Every row gives one point. The window is the flat piece filled in between its corners: a triangle in 3 columns, a solid with four corners in 4, and so on. A path goes straight from each point to the next, and from the last back to the first. After which points does the path pass through the window?
(in the rows, 128 means zero)

Window (3 x 3):
[[128 114 129]
 [174 131 151]
 [ 86 145 117]]
Path:
(1): [214 142 142]
(2): [105 139  83]
(3): [ 99 137 140]
(4): [154 120 157]
(5): [184 131 139]
(6): [141 136 104]
(7): [ 80 109 140]
(8): [104 113 153]
Through the window after points: 2, 8

Window (4 x 4):
[[143  88 100 110]
 [127 140  99 106]
 [ 81 172 160 137]
 [123 127 125 163]]
Path:
(1): [117  50  79 148]
(2): [132  95  75 129]
(3): [153 124 129 104]
(4): [186  87 121 122]
(5): [ 96 144  75 112]
(6): [ 93 116 108 122]
(7): [159 147 117  94]
(8): [167 131 112 106]
(9): [ 99 112  86 147]
(10): [ 96 101 105 159]
(11): [153 135 117 104]
(12): [150 141 126  88]
Through the window after points: 10, 12

Window:
[[159 115  96 111 132 150]
 [146 103 127 183 132  74]
 [124 166 108 168 101 153]
 [112  72 114 141 128  90]
 [170 186 123 113  69 162]
 [144 116 132  79 159 118]]
Path:
(1): [133 133 105 135 139 104]
(2): [141  37 165 133 143 102]
(3): [159 132 152 179 139 149]
(4): [136 126  78 114  98 100]
(5): [150 142  92 142 115 106]
(6): [162 141 140 142 116 141]
(7): [147  89 127 146 126 147]
(8): [122 125  78  97 129  84]
(9): [144 148 101  90  71  92]
(10): [142 104 138 168 152 175]
(11): [139 147 133 151 107 146]
(12): [152 149  96 134  80 133]
Through the window after points: 3, 7, 9

Window:
[[158 122 167 122 111  77]
 [ 92 109 124  97 133 118]
 [103 135 114 166 129 179]
 [102 188 103 177 136 148]
 [133 131 160 164 162  64]
 [134 132 198 115 134  90]]
Path:
(1): [ 90 130 131 203 115 121]
(2): [113 170 109 147 141 165]
(3): [139 144 117 166 193 123]
(4): [116 128 159 144 124 105]
(5): [ 91 136 137 168 131 130]
(6): [147 162 102 152 139 126]
(7): [134 153 112 117 147 144]
(8): [100 122 150 146 116 138]
(9): [ 85 147 139 175 119 159]
(10): [127 131 105 147 139 163]
(11): [153 122 102 138 194  98]
(12): [ 92 159 186 157  91 134]
Through the window after points: 1, 3, 9, 11

Window (8 x 8):
[[159 161 192 152 172  92 120 104]
 [107  97 112 114 148 144 150 131]
 [139 173  80 110 143 110 133 150]
 [ 59 115 205 134 101 112  76 153]
 [124 107 122  56 106 168 130 135]
 [104 144 163 120 178 163 100 105]
 [143 109  70 114 161 127 112 106]
 [114 125 185 127 122 145  88 180]]
Path:
(1): [138 150 123 115 134 160 122 129]
(2): [113  98 139  94 153 127 123 148]
(3): [128 150 114 112 177 118 125 138]
(4): [133 148 139 129 106 135 112 118]
(5): [112 113 121 142 121 140 109 115]
(6): [111 109 174  86 168 127 124 145]
(7): [136 152 156  57 128  95 101 190]
(8): [ 76 111 163 176 123 151 106 104]
Through the window after points: 3, 7

Window (9 x 9):
[[ 99 177  80 122  99  85 124 124 122]
 [117 146 106 110 151 109 154 165  94]
 [140 134  95 108 164 103 101 112 145]
 [154 115 145  88 105 171 149  66 132]
 [124 122 146 184 123  89 184 106 138]
 [139 146 196 178 119  83 131 125 116]
 [110 124 142 103 105 170 161 153 126]
 [152 192 173 110 157 123 117 133 132]
 [166 113  97 169 160 126 141 145 123]]
Path:
(1): [ 86 174 107 127 123 105 122  72  74]
(2): [135 149 101 123 102  99 141 159 161]
(3): [152 150 132 132 129  85 169 148 142]
(4): [126 144 149 142 139 120 127 110 125]
(5): [ 92 128 123 119 190 118 112  97  94]
(6): [189 135 174 150  83 124 168 147 164]
(7): [170 136 113 138 150  74 142 130 130]
(8): [ 87 172 177 136 136 174 126 105 123]
Through the window after points: 1, 3

Window (11 x 11):
[[117 122 125  91 108 166 156 139 199 146 162]
 [104 123 129 124  79 160 103 155 163 149 146]
 [171 158 105 156 146 119 144 157 155 178 162]
 [115 103 143  92 117 153 121 136 156  99 200]
 [122 155 144 180 149 133 128 122 148  97  95]
 [160 115 122 163 143  87 134 125 118 107  77]
 [176 121 135 178 147 113 110  78 162 108 114]
 [ 80 110 156  91 137 104  98 136 158 131 142]
 [151 121 147 162 135 147 163 159 134 208 143]
 [101 142 109 190 142  64 149  84 115 124 108]
 [147  99  96 144 182 163 112 159 100 208 104]]
Path:
(1): [153 135 135 119 124 150 100 122 142 162 135]
(2): [128 100 125 168 151 110 150 147 165 106 130]
(3): [114  84  90 191 133 173 162 181 166 141 153]
(4): [128 145 159  73 120 119 116 119 145 152 143]
(5): [137 137 146 107 130 121 121 113 127 133 149]
(6): [ 92 106 125 161 142 122 112 150 177 137 109]
(7): [123 107 118 177 185 125 119 143 135 148 143]
(8): [171 144 118  85  86 161 140 136 128 167  77]
Through the window after points: 5, 7

Window:
[[102 105 178 111 177 115 154 120 133  90 137 166]
 [135 154 101 148 217 147 151 139 160 140 155  90]
 [108 106 190 114 116 147 145 156 176 143  61 112]
 [ 82 159 115 152 178 139 142  96 156 178 139  83]
 [153 112 136 145 125 119 120 105  57 139 138 135]
 [138 155  66  57 125 122  87 101 196 172 149 158]
 [146 191 164  95 158  59 143  88  91 126 136 147]
 [102 172 123  56 131 118 158 118 143 102 151 169]
 [135 131 122 171 104  75 108 121 154 139 157  78]
 [140 118 117 151 195 134 140 140 117  83  31 138]
 [117 175 144 165 124 138  78 120 153 169 131  93]
 [140 100  94 172  90 127 111 143 136 192 152 178]]
Path:
(1): [129 170 122 126 117 132 168  64 213 115 189 142]
(2): [124 123 110 126 167 109  99 162  72 156 103 140]
(3): [ 98 135 141 104 138  98 120 164 143 121 119 141]
(4): [162 133 119 146 150 147 137  94 143 142 117 132]
(5): [134 141 101 145 158 146 142  85 153 129 131 150]
(6): [122 146 138 126 142  91 100 136 122 145 138 118]
(7): [ 99 111 132 120 126 109  78 191 149 157 103 114]
(8): [135 132 169 129 147 153 175 103 151 131 101 120]
(9): [131 127 160 129 133 139 159 109 162 130 114 130]
(10): [103 125 140 116 128  96  98 164 132 149 107 121]
(11): [ 99 163  91  69 145 127  85 141 145 128 146 151]
(12): [145 133 132 119 139 106 136  93 163 152 134 139]
(13): [164 146 145 143 109 132 167  61 119 144 140 111]
(14): [110 161 137 118 166  75  87 148 114 136 131 139]
(15): [113 115 116 115 153 105 111 149 119 162 140 134]
(16): [145 144 140 122 127 135 149  98 150 120 102 142]
Through the window after points: 7, 9, 11, 13

Window:
[[141 155 121 136 114 120  88 131 102 163 157 138  93 150]
 [ 98 170 163 141 130  97 104 170 141 162 169  98 129 137]
 [ 84  60 125 126  68 124 163 170 117 102  83 153 120 153]
 [155 107  95 198 117 177 136 125 199  89 108 133 128 123]
 [164 118 105 191  91 149 106 167 117 124  82 160 182 136]
 [122 105 167 202 119  84 135  76 144  26 144 105 112 119]
 [172 107 153 120 139 127  77 151 121 171 126 148 134 132]
 [ 87  99 116 157  76 124 160 107 150 136 175 194 190 155]
 [ 65 131  87 124 141 117  98 158  99  74  91 167 163 179]
 [198 155 125 108 140  59 117 192  68 107 123 170 139 118]
 [ 93 147 108 128 138 104  74 114 115 165 163 124 124  91]
 [129 127 107 156 153  87  90 124 118 147 184  84 142 143]
 [131 136 115 171 155  89 124 106 117 200 149 170 144 134]
 [124 146 138 114 152 155 116 170  70 148 142 121 115 123]]
Path:
(1): [122  99 118 158 140 138  72 184 115 134 129 149 118 113]
(2): [130  80 135 196 127 117 102 169 135 137 170 154 132 120]
(3): [145 156 110 116 124 132 123 106 136 130 101 136 139 138]
(4): [147 119 117 119 128 124 110  70 127 142  98 119 157 145]
(5): [125 139 115 199 129 109 119 184 121 158 166 179 121 126]
(6): [105  77 113 171 115 111 135 191 128 116 183 161 149 129]
(7): [112 165 141 122 124 126 112 119 115 150 125 127 138 146]
(8): [121 161 127 124 129 116 127 129 116 131 133 102 137 147]
(9): [110 119 138 165 119 106 105 153 137 133 154 144 130 133]
(10): [109 129 133 152 135 101  90 146 116 161 163 134 114 137]
(11): [166 162 123  91 133 114 168 126 125  82 114 131 173 135]
(12): [147 138 147 117 116 121 144 120 109 143 127 131 143 150]
Through the window after points: 2, 4, 6, 8, 12

Window, 14 rows:
[[ 90 109 153 179 142  97 105 142 153 103 102 183 112  90]
 [164  97 149 117 147 111 103 104 110 134 113 118 154 133]
 [141 150  77 108  88 146 130 140 108 103 100 169  86 140]
 [ 81 150  98 118 116  82 154 143 141 116  87 126 134 170]
 [143 103 123 141 122 122 145 177  82 102 163  83 110  77]
 [182 141 136  91 139 143 141 121 161 123 140 171 107 224]
 [ 94  84 100  95 154 111  69 141 174  91 123 109 119 139]
 [133 119 137 113  70  95 108 127  68  86 121 164  57 170]
 [128 119 101  97 123 119 136 175 110  96 129 176 151 125]
 [130  72  81 134 111 103  99 160 147 125 138 127 129 130]
 [ 97  91 111  83 135 152 117 105 163 147 136 161 147 169]
 [130 176 218 175 213 128 100 169 142 197  91 150 138 209]
 [154 109 141 112 152  88 120 181 118 143 138 135  65  97]
 [ 92 167  99 165 144  62 118 110  63 114 136 124 147 128]]
Path:
(1): [125 121 132 126 112 108  88 142 155 125 124 140 118 140]
(2): [ 99 135 123 105  71  78 125 152 125 111 143 137 120  88]
(3): [131  95 108 138 185 144 115 130 110 127 111 135 131 172]
(4): [134 105 108 112 157 111 141 127  99 107 125 136 130 150]
(5): [108 166 131 131  83  89  86 212 140 133 135 177 117  84]
(6): [142 161 144 119 126 103 121 151 155 181 124 126 132 137]
(7): [132 111 127 120 147 122 123 142 117  97 123 151 110 169]
(8): [104 123 101 135 174 117 135 122  87 113 118 129 118 161]
(9): [136 136 153 111  82  89  91 152 148 115 136 150 121 123]
(10): [112 185 156 122 129  99 109 142 137  89 157 139 136 130]
(11): [124  61  86 139 137 102 117 156  92 149  89 138 100 124]
(12): [136  99  99 103 158 123 138 129  98 103 117 120 128 139]
Through the window after points: 4, 6, 12
